Every row gives one point. The last column is the point's height on a tilted bowl or saddle (a function of degree 2), plus a little noise. Along how many of its main directions does it bend up, bend down or stay straight?

Points, 11 rows:
[[ 0.24 -0.17 -0.32]
 [ 0.08  0.25 -0.11]
 [ 0.22  0.56  0.41]
 [-0.05  0.19 -0.21]
 [-0.55 -0.38  0.40]
 [ 0.14  0.43  0.12]
 [-0.45 -0.09 -0.02]
 [-0.09 -0.06 -0.30]
 [-0.02  0.27 -0.15]
 [-0.02 -0.28 -0.33]
 [ 0.11  0.00 -0.27]]
Directions: 1 up, 0 down, 1 straight

Points (12 x 3):
[[ 0.06  0.11 -0.16]
 [ 0.62 -0.18 -0.16]
 [-0.40  0.16  0.20]
 [-0.26  0.35  0.53]
 [-0.05 -0.45  0.44]
 [-0.11 -0.45  0.43]
 [-0.13  0.09 -0.07]
 [-0.16  0.21  0.13]
 [ 0.04  0.24  0.06]
 [-0.20  0.28  0.29]
 [-0.03  0.14 -0.06]
 [ 0.34  0.32 -0.07]]
Directions: 1 up, 0 down, 1 straight

Points, 15 rows:
[[-0.13 -0.26 -0.65  0.42]
 [ 0.32 -0.01 -0.21  0.26]
 [ 0.23  0.47 -0.22 -0.03]
 [ 0.28  0.42 -0.71  0.65]
 [ 0.22  0.07  0.00  0.09]
 [-0.56  0.04 -0.13  0.33]
 [-0.18  0.20 -0.18  0.08]
 [-0.01  0.08  0.18 -0.05]
 [ 0.08  0.25  0.21 -0.09]
 [ 0.24  0.23 -0.27  0.19]
 [ 0.04  0.20 -0.15  0.04]
 [ 0.48 -0.08  0.18  0.43]
 [ 0.15  0.37 -0.15 -0.03]
 [ 0.02  0.25  0.06 -0.09]
 [ 0.31  0.05 -0.17  0.23]]
Directions: 2 up, 1 down, 0 straight

Points:
[[-0.03 -0.02 -0.43 -0.73  0.72]
 [-0.16  0.19  0.32 -0.65  0.12]
 [-0.14 -0.27  0.03 -0.68  0.50]
 [ 0.01 -0.09  0.04 -0.20  0.16]
 [ 0.39  0.04 -0.28  0.01  0.25]
 [ 0.16 -0.12  0.04  0.12  0.08]
 [-0.15  0.03  0.11  0.04  0.12]
 [-0.17 -0.05 -0.21  0.00  0.19]
 [ 0.02  0.18 -0.17  0.19  0.14]
 [-0.51  0.22  0.14  0.17  0.19]
 [ 0.50  0.35 -0.15  0.09  0.37]
 [-0.13 -0.13  0.22 -0.03  0.12]
 [ 0.11  0.27  0.26 -0.30  0.01]
 [-0.02  0.12  0.34  0.27  0.08]
 [-0.21 -0.02  0.21  0.05  0.13]
 [-0.01  0.26  0.10 -0.11  0.06]
 [-0.33 -0.30  0.63 -0.10  0.24]
 [ 0.47 -0.10 -0.21 -0.20  0.27]
 [ 0.52  0.64  0.04  0.24  0.39]
 [ 0.14 -0.27  0.43  0.10  0.06]
 [-0.56 -0.09 -0.23 -0.15  0.50]
 [ 0.27  0.02  0.14 -0.35  0.18]
 [-0.15  0.56  0.02 -0.37 -0.04]
 [-0.30  0.05 -0.11 -0.36  0.34]
 [-0.03  0.01  0.03  0.35  0.14]
 [-0.17  0.41 -0.19  0.02  0.10]]
Directions: 2 up, 1 down, 1 straight

Points:
[[ 0.14 -0.11  0.29 -0.07 -0.17]
 [ 0.06 -0.28 -0.24  0.27 -0.19]
 [-0.06 -0.55 -0.25 -0.18 -0.17]
 [ 0.00 -0.14 -0.21  0.35 -0.20]
 [-0.44 -0.24  0.43  0.04 -0.24]
 [ 0.00  0.20 -0.05 -0.02 -0.17]
 [ 0.08 -0.14  0.06  0.18 -0.14]
 [-0.31  0.37  0.18 -0.14 -0.33]
 [ 0.14 -0.06  0.85 -0.12 -0.46]
 [-0.15 -0.47  0.08  0.20 -0.15]
 [ 0.21  0.16  0.08  0.10 -0.21]
 [-0.51  0.15 -0.41 -0.18 -0.33]
 [-0.03 -0.53  0.47 -0.17 -0.26]
 [-0.31  0.24  0.01 -0.42 -0.32]
 [ 0.26  0.19 -0.41 -0.16 -0.24]
 [-0.15  0.45 -0.16 -0.04 -0.30]
 [ 0.47  0.08 -0.56  0.33 -0.50]
 [-0.08  0.21 -0.02  0.17 -0.20]
 [-0.08  0.15  0.08 -0.12 -0.16]
 [-0.05 -0.35 -0.68  0.02 -0.28]
 [ 0.25  0.12 -0.30  0.24 -0.27]
 [ 0.17  0.04  0.02  0.12 -0.17]
 [ 0.51  0.33  0.34 -0.23 -0.42]
 [-0.26 -0.05  0.33 -0.22 -0.23]
 [ 0.02  0.12  0.06  0.21 -0.19]]
Directions: 0 up, 4 down, 0 straight

Points (41 x 7):
[[-0.14 -0.14  0.16 -0.13  0.03  0.01  0.10]
 [ 0.25  0.31 -0.24  0.27 -0.12 -0.30  0.38]
 [ 0.16  0.12  0.04 -0.29 -0.01  0.40  0.19]
 [ 0.12 -0.17 -0.45 -0.25 -0.03 -0.08 -0.13]
 [ 0.22 -0.74 -0.14  0.50  0.07 -0.18 -0.25]
 [ 0.62  0.17 -0.05  0.52  0.15 -0.15  0.29]
 [ 0.09 -0.22 -0.34 -0.15  0.36  0.15 -0.20]
 [-0.49 -0.33 -0.38  0.49  0.19 -0.01  0.48]
 [ 0.08  0.33 -0.13 -0.15 -0.20 -0.19  0.17]
 [ 0.28 -0.45  0.63 -0.21  0.15  0.35  0.48]
 [-0.21  0.34  0.11 -0.32  0.21  0.03  0.25]
 [-0.50  0.47 -0.61 -0.06  0.18  0.19  0.49]
 [ 0.42  0.25  0.00  0.11 -0.04  0.12  0.17]
 [ 0.28 -0.83  0.45  0.16  0.10  0.15  0.00]
 [-0.09  0.18 -0.20  0.11  0.29  0.28  0.15]
 [-0.39  0.15 -0.08 -0.02  0.07  0.10  0.29]
 [-0.11 -0.10 -0.33  0.17  0.04 -0.29  0.12]
 [-0.12 -0.22  0.35  0.12 -0.37  0.45  0.43]
 [ 0.10  0.12 -0.08 -0.46 -0.35  0.48  0.36]
 [ 0.41 -0.06  0.10 -0.01  0.37  0.15 -0.01]
 [-0.13  0.08  0.42 -0.09  0.18 -0.25  0.31]
 [ 0.52 -0.02 -0.32  0.07 -0.08  0.01  0.02]
 [-0.20 -0.17 -0.25 -0.43 -0.08  0.17  0.06]
 [-0.04 -0.32 -0.10 -0.06 -0.34 -0.12  0.00]
 [-0.15  0.15  0.16  0.62 -0.14  0.21  0.51]
 [ 0.52 -0.50 -0.01  0.59 -0.47  0.03 -0.02]
 [-0.01  0.11  0.14  0.11  0.04 -0.28  0.17]
 [ 0.27  0.19 -0.24  0.09  0.05 -0.22  0.13]
 [-0.25  0.12 -0.16  0.06 -0.28 -0.01  0.30]
 [ 0.18  0.36  0.29 -0.65  0.32 -0.03  0.37]
 [-0.32 -0.38 -0.29 -0.07  0.27  0.05 -0.03]
 [-0.26 -0.20 -0.21 -0.15  0.07  0.12  0.05]
 [ 0.12 -0.10 -0.08 -0.12  0.10 -0.12 -0.10]
 [-0.47 -0.04  0.11  0.32 -0.49 -0.30  0.61]
 [ 0.40 -0.03  0.35 -0.30 -0.02  0.32  0.29]
 [ 0.14 -0.30 -0.07  0.31 -0.04  0.14 -0.02]
 [-0.23  0.17  0.20  0.25 -0.36  0.10  0.43]
 [-0.24 -0.06 -0.01  0.03  0.04 -0.11  0.14]
 [ 0.20  0.02 -0.03  0.18  0.14 -0.08  0.04]
 [ 0.36  0.06  0.34  0.07  0.20 -0.13  0.14]
 [ 0.17 -0.40  0.21 -0.74  0.52 -0.32  0.00]]
Directions: 3 up, 0 down, 3 straight
